Every row gives one point. The ring and each string are closed loops that go straight from each point to the next, and from the last back to the first. Before rounding, they use only three directions, however many columns there are. Count how often each string passes through the ring. Passing back the other way cancels.

Ring:
0: -1.42 +0.04 -1.77 -2.22
1: -0.43 +0.16 -2.28 -0.22
2: +0.14 +0.47 -1.81 +1.55
3: +0.54 +1.09 -0.28 +3.81
4: +0.15 +1.62 +0.94 +4.17
5: -0.51 +1.78 +1.26 +3.09
6: -1.37 +1.40 +0.74 +0.60
7: -1.73 +0.38 -0.89 -2.08
String:
0: -1.29 +1.86 -1.08 +0.44
1: -2.25 +1.92 -1.90 -1.91
2: -2.25 -0.66 -1.30 -4.54
3: -1.62 -1.44 -1.13 -4.01
4: -0.85 -0.80 -0.44 -1.32
5: -0.68 +0.73 -1.20 +0.40
6: -0.53 +1.60 -3.30 +0.72
7: -0.06 +0.43 -3.57 +0.26
8: +0.00 -1.31 -1.24 -0.49
9: -0.31 +0.06 -0.89 +0.57
10: -0.28 +1.08 -1.81 +1.34
11: -0.13 +1.35 -3.15 +1.34
12: -0.26 +0.23 -3.30 -0.26
13: -0.60 -1.11 -0.78 -1.32
14: -0.76 +0.04 -0.95 -0.43
15: -1.18 +1.01 -2.19 -0.81
16: -2.13 +0.79 -2.79 -3.35
17: -2.45 -0.20 -1.16 -4.39
18: -1.18 -0.61 +0.44 -1.41
19: -0.78 +0.24 +0.01 +0.20
20: -1.62 +2.26 -0.64 +0.41
21: -2.14 +2.92 -0.24 +0.24
22: -1.85 +0.76 +1.04 -0.98
23: -1.41 -0.29 +1.12 -1.21
24: -1.00 +0.34 +0.12 -0.09
Times through: 5

Ring, 10 rows:
0: -1.44 +2.30 +1.30 -0.53 +0.56 +2.11 -3.48 -0.52
1: -1.59 +1.57 +1.59 -1.10 +0.78 +1.67 -3.05 -0.57
2: -0.88 -0.53 +1.37 -2.05 +0.70 -0.12 -1.01 -0.04
3: +0.00 -1.60 +0.89 -2.00 +0.43 -1.29 +0.60 +0.78
4: +0.80 -2.03 +0.38 -1.51 +0.11 -1.98 +1.76 +1.60
5: +1.81 -1.84 -0.48 -0.60 -0.46 -2.33 +2.48 +2.38
6: +2.31 -0.97 -1.30 -0.11 -1.06 -1.92 +1.79 +2.21
7: +2.14 -0.07 -1.53 -0.02 -1.26 -1.17 +0.60 +1.62
8: +1.02 +1.46 -0.94 +0.05 -0.93 +0.43 -1.56 +0.59
9: -0.09 +2.30 -0.04 +0.05 -0.35 +1.51 -2.81 +0.02
String, 30 rows:
0: +2.93 +0.15 -2.29 +0.60 -1.78 -1.38 +0.96 +2.07
1: +2.88 +0.38 -2.61 +0.04 -2.03 -1.12 +0.06 +1.28
2: +1.87 +0.50 -1.74 -0.54 -1.45 -0.58 -0.75 +0.62
3: +0.79 +0.48 -0.47 -0.60 -0.57 -0.16 -0.85 +0.65
4: +0.42 +1.08 -0.11 -0.12 -0.34 +0.40 -1.23 +0.74
5: +0.30 +1.11 -0.07 -0.32 -0.32 +0.48 -1.48 +0.51
6: +0.18 +1.30 -0.16 -0.60 -0.40 +0.72 -2.06 +0.05
7: -0.82 +3.02 +0.39 -0.09 -0.09 +2.37 -4.02 -0.64
8: -2.11 +4.42 +1.52 +0.56 +0.65 +3.87 -5.40 -0.91
9: -1.91 +3.34 +1.74 +0.33 +0.85 +3.00 -4.09 -0.34
10: -1.06 +1.82 +1.25 -0.20 +0.57 +1.56 -2.45 +0.19
11: -2.73 +3.02 +2.49 -0.50 +1.35 +3.16 -4.54 -0.95
12: -3.01 +2.35 +2.67 -1.55 +1.47 +2.88 -4.69 -1.57
13: -1.51 +0.62 +1.49 -2.14 +0.72 +1.02 -2.77 -0.99
14: +0.06 -0.03 +0.35 -1.28 -0.01 -0.18 -0.88 +0.35
15: -0.51 +0.15 +1.02 -1.11 +0.45 +0.16 -0.99 +0.44
16: -0.88 -0.33 +1.50 -1.56 +0.80 -0.01 -0.80 +0.35
17: -0.90 -1.67 +1.69 -2.64 +0.96 -0.92 -0.01 +0.19
18: -0.36 -1.58 +1.33 -1.95 +0.73 -1.14 +0.60 +0.85
19: +0.13 -0.81 +0.76 -1.10 +0.32 -0.83 +0.42 +1.15
20: +0.59 -0.77 +0.08 -1.30 -0.16 -0.96 +0.17 +0.86
21: +1.12 -2.23 -0.03 -1.78 -0.17 -2.24 +1.79 +1.43
22: +1.73 -3.13 -0.12 -1.44 -0.18 -3.20 +3.45 +2.47
23: +2.03 -2.89 -0.11 -0.38 -0.14 -3.25 +4.21 +3.43
24: +2.02 -2.05 -0.27 +0.15 -0.28 -2.65 +3.56 +3.35
25: +2.72 -2.27 -1.01 +0.12 -0.78 -3.10 +3.90 +3.45
26: +2.48 -1.75 -1.34 -0.61 -1.06 -2.52 +2.38 +2.25
27: +1.39 -0.69 -0.71 -0.86 -0.69 -1.26 +0.57 +1.23
28: +1.17 -0.18 -0.46 -0.34 -0.52 -0.84 +0.37 +1.42
29: +1.61 +0.11 -0.82 +0.32 -0.76 -0.86 +0.67 +1.90
Times through: 1
String (23 x 8):
0: -2.15 +2.82 +1.75 -0.82 +0.84 +2.82 -4.55 -1.19
1: -0.67 +0.80 +0.78 -1.31 +0.25 +0.74 -2.12 -0.27
2: -0.67 +0.83 +1.09 -0.64 +0.49 +0.70 -1.48 +0.44
3: -1.76 +0.72 +2.08 -1.41 +1.15 +1.12 -2.17 -0.24
4: -1.44 -0.89 +1.78 -2.98 +0.97 -0.07 -1.49 -0.75
5: -0.14 -1.09 +0.69 -2.23 +0.25 -0.81 -0.37 +0.14
6: +0.24 -0.28 +0.38 -1.03 +0.04 -0.47 -0.26 +0.80
7: +0.45 -0.74 +0.25 -1.29 -0.04 -0.88 +0.14 +0.86
8: +0.84 -1.46 -0.01 -1.61 -0.19 -1.55 +0.86 +1.04
9: +0.53 -0.39 +0.30 -0.59 +0.01 -0.72 +0.38 +1.36
10: +1.77 -2.26 -0.06 -0.28 -0.14 -2.67 +3.41 +3.07
11: +2.84 -2.81 -1.04 -0.22 -0.79 -3.52 +4.31 +3.48
12: +2.40 -1.81 -1.32 -0.83 -1.05 -2.52 +2.24 +2.06
13: +0.94 -0.29 -0.31 -0.75 -0.43 -0.79 +0.10 +1.08
14: +1.76 -0.16 -0.89 +0.25 -0.80 -1.12 +0.98 +2.02
15: +3.32 -0.31 -2.66 +0.30 -2.02 -1.85 +1.33 +2.07
16: +2.69 +0.12 -2.45 -0.37 -1.92 -1.20 +0.00 +1.04
17: +1.07 +0.28 -0.77 -0.74 -0.77 -0.40 -0.70 +0.63
18: +0.51 +1.24 -0.22 +0.05 -0.41 +0.46 -1.27 +0.80
19: +0.41 +1.00 -0.21 -0.48 -0.42 +0.38 -1.49 +0.41
20: +0.29 +0.59 +0.03 -0.71 -0.24 +0.14 -1.15 +0.48
21: -0.91 +2.53 +0.97 +0.37 +0.36 +1.98 -2.85 +0.26
22: -2.22 +3.87 +1.77 +0.18 +0.83 +3.54 -5.01 -0.89
Times through: 4

Ring (9 x 12):
0: -2.42 +1.18 -2.30 -0.92 -1.08 -1.78 -0.77 -1.16 +1.59 +0.44 +1.72 -0.76
1: -2.13 +1.28 -2.96 -1.14 -0.18 -2.77 -1.50 -0.09 +1.23 +1.01 +0.77 -0.38
2: -0.98 +1.11 -2.64 -0.83 +1.28 -2.99 -2.06 +1.52 +0.09 +2.01 -1.43 +0.62
3: +0.45 +0.71 -1.14 +0.60 +1.80 -1.19 -1.65 +2.03 -1.11 +2.39 -3.04 +1.31
4: +1.10 +0.42 +0.14 +1.66 +1.43 +0.62 -0.89 +1.53 -1.55 +2.17 -3.25 +1.40
5: +1.12 +0.13 +1.66 +2.20 +0.44 +2.42 +0.27 +0.28 -1.45 +1.60 -2.57 +1.20
6: +0.39 +0.05 +2.47 +1.70 -0.64 +3.01 +1.14 -1.03 -0.76 +1.01 -1.27 +0.79
7: -1.00 +0.28 +1.87 +0.53 -1.65 +2.17 +1.36 -2.16 +0.45 +0.38 +0.61 +0.03
8: -1.91 +0.65 +0.32 -0.19 -1.90 +0.77 +0.79 -2.32 +1.24 +0.10 +1.70 -0.54
String (30 x 12):
0: -1.36 +1.09 -2.28 +0.40 -0.49 -0.97 -1.03 -0.44 +0.74 +0.70 +0.61 -0.45
1: -2.59 +1.46 -3.70 -0.08 -1.48 -1.76 -1.18 -1.44 +1.91 -0.10 +2.64 -1.47
2: -3.42 +1.34 -2.66 -1.35 -2.17 -1.84 -0.40 -2.37 +2.55 -0.31 +3.47 -1.53
3: -3.07 +0.92 -0.61 -1.96 -1.92 -1.21 +0.38 -2.33 +2.10 +0.18 +2.47 -0.74
4: -1.74 +0.64 +0.30 -1.12 -0.84 -0.49 +0.26 -1.17 +0.88 +0.94 +0.45 +0.17
5: -1.29 +0.78 -0.68 +0.55 -1.13 +0.41 -0.02 -1.32 +0.72 +0.43 +0.86 -0.39
6: -1.39 +0.87 -1.07 +1.18 -1.66 +0.93 +0.08 -1.84 +0.95 -0.06 +1.61 -0.87
7: -1.53 +0.88 -1.07 +1.17 -1.86 +1.01 +0.17 -2.07 +1.08 -0.20 +1.89 -1.00
8: -1.14 +0.62 +0.09 -0.32 -0.47 -0.14 -0.01 -0.69 +0.40 +1.08 -0.16 +0.30
9: -2.10 +0.64 +0.44 -1.53 -1.12 -0.61 +0.46 -1.52 +1.17 +0.81 +0.88 +0.05
10: -1.15 +0.72 -0.45 -0.05 -0.49 -0.24 -0.23 -0.65 +0.45 +0.97 +0.01 +0.11
11: -1.40 +1.12 -2.42 +1.33 -1.26 +0.05 -0.71 -1.25 +0.96 +0.04 +1.53 -1.03
12: -2.67 +1.52 -3.95 +0.00 -1.58 -1.80 -1.24 -1.52 +2.00 -0.21 +2.85 -1.61
13: -3.42 +1.71 -4.68 -2.12 -0.73 -4.35 -2.00 -0.58 +2.35 +0.54 +2.41 -1.18
14: -2.58 +1.45 -3.71 -2.36 +0.42 -4.49 -2.13 +0.60 +1.45 +1.47 +0.50 -0.16
15: -1.70 +0.94 -1.41 -2.60 +1.13 -3.62 -1.46 +1.15 +0.51 +2.26 -1.30 +0.98
16: -0.73 +0.78 -0.93 +0.09 +0.24 -0.74 -0.79 +0.23 +0.04 +1.40 -0.85 +0.42
17: -0.38 +1.04 -2.52 +1.08 +0.61 -1.07 -1.67 +0.85 -0.17 +1.35 -0.97 +0.13
18: -0.29 +0.88 -1.66 +1.12 +0.38 -0.42 -1.18 +0.51 -0.24 +1.29 -0.99 +0.24
19: -0.52 +0.58 +0.01 -0.56 +0.76 -0.94 -0.64 +0.68 -0.30 +1.94 -1.77 +1.05
20: -0.02 +0.78 -1.27 +1.11 +0.66 -0.32 -1.14 +0.78 -0.51 +1.53 -1.52 +0.53
21: +0.64 +0.97 -2.57 +2.74 +0.87 +0.11 -1.81 +1.23 -0.90 +1.33 -1.67 +0.19
22: +1.35 +0.85 -2.30 +1.93 +2.58 -1.17 -2.53 +3.09 -1.81 +2.64 -3.97 +1.39
23: +0.75 +0.62 -0.86 -0.32 +2.92 -2.27 -2.07 +3.21 -1.60 +3.30 -4.50 +2.15
24: +0.74 +0.94 -2.52 +0.83 +2.60 -2.19 -2.64 +3.07 -1.38 +2.75 -3.67 +1.40
25: +0.33 +1.12 -3.29 +0.22 +2.75 -3.22 -3.06 +3.30 -1.09 +2.84 -3.46 +1.30
26: -0.64 +0.99 -2.21 -1.71 +2.39 -3.96 -2.42 +2.68 -0.43 +2.93 -2.94 +1.49
27: -1.17 +0.86 -1.23 -1.97 +1.38 -3.12 -1.50 +1.44 +0.08 +2.38 -1.85 +1.16
28: -0.81 +0.76 -0.79 +0.08 +0.08 -0.60 -0.66 +0.03 +0.12 +1.30 -0.67 +0.36
29: -1.28 +0.84 -1.03 -0.82 +0.17 -1.51 -0.81 +0.12 +0.43 +1.45 -0.52 +0.40
Times through: 3
